Each row of a before or after table is a point. The points were changed in one or more steps. Then noise was added and the rows were shuffled. The steps act on columns, c1 being the first. Name the steps. A step turns or swaps two columns, mirrors them in a line or flattens them onto one, adds a multiple of one to another, or multiplies or shifts one. Angles are multiples of 10 degrees, from the lower column toward the higher: turns from -170 to 170, lines from 10 to 170 but not 90. Use the fewest steps. Two steps may share a column if one is a turn and the other turns, adds or multiplies; they go together, in the order done. Otherwise the lowest column goes first.
In the rows, zero is written as 128.

Before (8 x 2)
[[ 93 202]
 [ 87 107]
 [ 89 139]
 [126 142]
 [ 98 219]
 [118 157]
 [194 155]
 [139 159]]
After (8 x 2)
[[149 103]
 [140 120]
 [206 121]
 [158 122]
 [132 173]
 [155 156]
 [220 106]
 [118  56]]
Steps: turn c1 and c2 by -120 degrees

Before (12 x 6)
[[163 148 115  92 104 149]
 [158 115 173 163 198 217]
 [ 81 188 148 125 220 113]
 [139 193 154 125 203 207]
 [104 149  79 156 150 186]
 [152 162  85  84 147 133]
 [ 82 158  79 144 191 132]
 [111  91 114 114 109 162]
 [189  96  77 171 210 134]
 [108 120 116 131 109 209]
 [139 144 107 151 117 105]
 [136 118  64 105 145 136]]
After (12 x 6)
[[152 145  78 153 152 187]
 [114 116 172 161 199 217]
 [162 144 108 152 118 106]
 [130 159  82 145 192 132]
 [195 160  84  85 146 132]
 [118 119 117 131 108 209]
 [242  97  74 173 211 134]
 [ 63 186 148 124 218 113]
 [174 148 116  90 103 149]
 [111 192 156 123 204 209]
 [201 117  65 106 145 133]
 [126  91 117 114 106 164]]
Steps: add -1 times c3 to c1

Before (14 x 11)
[[138 123 142 110 117 135 123 118 120 116  95]
 [ 99 105 129 126 131 141 131 104  97 134 123]
 [145 114 139 114 128 165 139 108  99 109 129]
 [149 134 129 153 137 136 142 114 136 116 102]
 [162 124 140 138 127 126 136 148 129 141 109]
 [110 138 119 140 128 135  62 133 109 119 143]
 [137 129 168 120  86 123 146  99 102 103 145]
 [168 153 130 129  97 124 167 138  93 104 117]
 [125 119 111 114 129 161  94 108 136 160 133]
 [115 131  91  94 138 158 138  95 160 109 132]
 [127 121  99 142 113 135 115 116 128 105 106]
 [109 114 147 123 117 168 118 165 119 117 124]
 [100 142 100 110 153 137  87 134 108 106 142]
 [160 106 128 127 117 126 136 142 131 109 123]]
After (14 x 11)
[[124 113 185 122 118 168 118 166 131 117 124]
 [141 123 165 138 127 128 135 149 112 141 108]
 [140 106 128 127 117 126 136 142 115 110 124]
 [107 129  19  95 139 158 138  95 154 110 133]
 [127 123  40 143 112 135 115 115 128 105 106]
 [150 113 161 114 128 166 139 107 103 108 130]
 [162 153 134 128  97 125 167 138  86 106 117]
 [132 103 132 126 130 140 131 103 124 133 122]
 [130 138 102 139 128 135  62 132 126 119 144]
 [135 123 169 111 117 134 123 117 119 117  94]
 [126 144  44 109 153 139  87 133 131 105 143]
 [122 119  77 114 128 163  95 108 135 160 133]
 [132 133 131 153 137 137 143 113 123 117 101]
 [144 129 248 120  87 122 145 100 109 102 145]]
Steps: flatten c1 and c9 onto the line at 130 degrees; multiply c3 by 3

Before (9 x 18)
[[122  79 130 108 120 131 154 169 162 135 121 193 115 120 160 121 165 102]
 [129 102 160  94 106 127 112 146 132  69 101 167 132 127 102  89 140 146]
 [156 128 146 100  93 114 147 127 120 126  66 102 145  79 186 147 131  98]
 [113 124 192 110 103 138 122 140 108 174  92  81 108  84 152 131 119 122]
 [ 95 104 124  54 104 134 129 137 159 106  65 136 125 158 126  93 188 124]
 [125 131 132 201 117 136 157  51 157 103 193  79  84 156 112 156  63 132]
 [111 126 160  88 119 114 157 149 151 120 105  71 158 113 188 107  82 120]
 [124 105 134  78 113 186  87 145 147 106  92 175 147 140 160  95 153 102]
 [141  71 128 188 137 126 145   7 106 132 199 130 120 186  92 117  55 160]]
After (9 x 18)
[[124 104 135  81 114 186  86 144 149 106 102 148 164 105 161 106 164 103]
 [114 125 192 141 100 138 122 138 110 172  91 108  92  83 151 137 131 121]
 [155 127 147 138  93 116 147 127 121 127  71 127 129  72 183 147 151  95]
 [111 127 161 106 118 116 156 149 152 121  90 126 125  90 187 117  93 120]
 [ 95 106 124  52 105 134 129 135 159 107  89 131 127 105 127  99 205 123]
 [140  70 129 135 136 126 144   9 106 133 170 128 121 210  93  52  34 159]
 [126 131 133 167 119 134 157  51 157 101 165  96  74 195 113 117  41 131]
 [129 101 161 106 104 127 114 147 134  69 105 139 147 105 102  99 147 146]
 [122  77 130 118 120 131 155 169 161 136 134 139 147 108 159 141 166 102]]
Steps: turn c4 and c14 by 40 degrees; add 0.5 times c8 to c16; turn c11 and c17 by -20 degrees; flatten c12 and c13 onto the line at 60 degrees
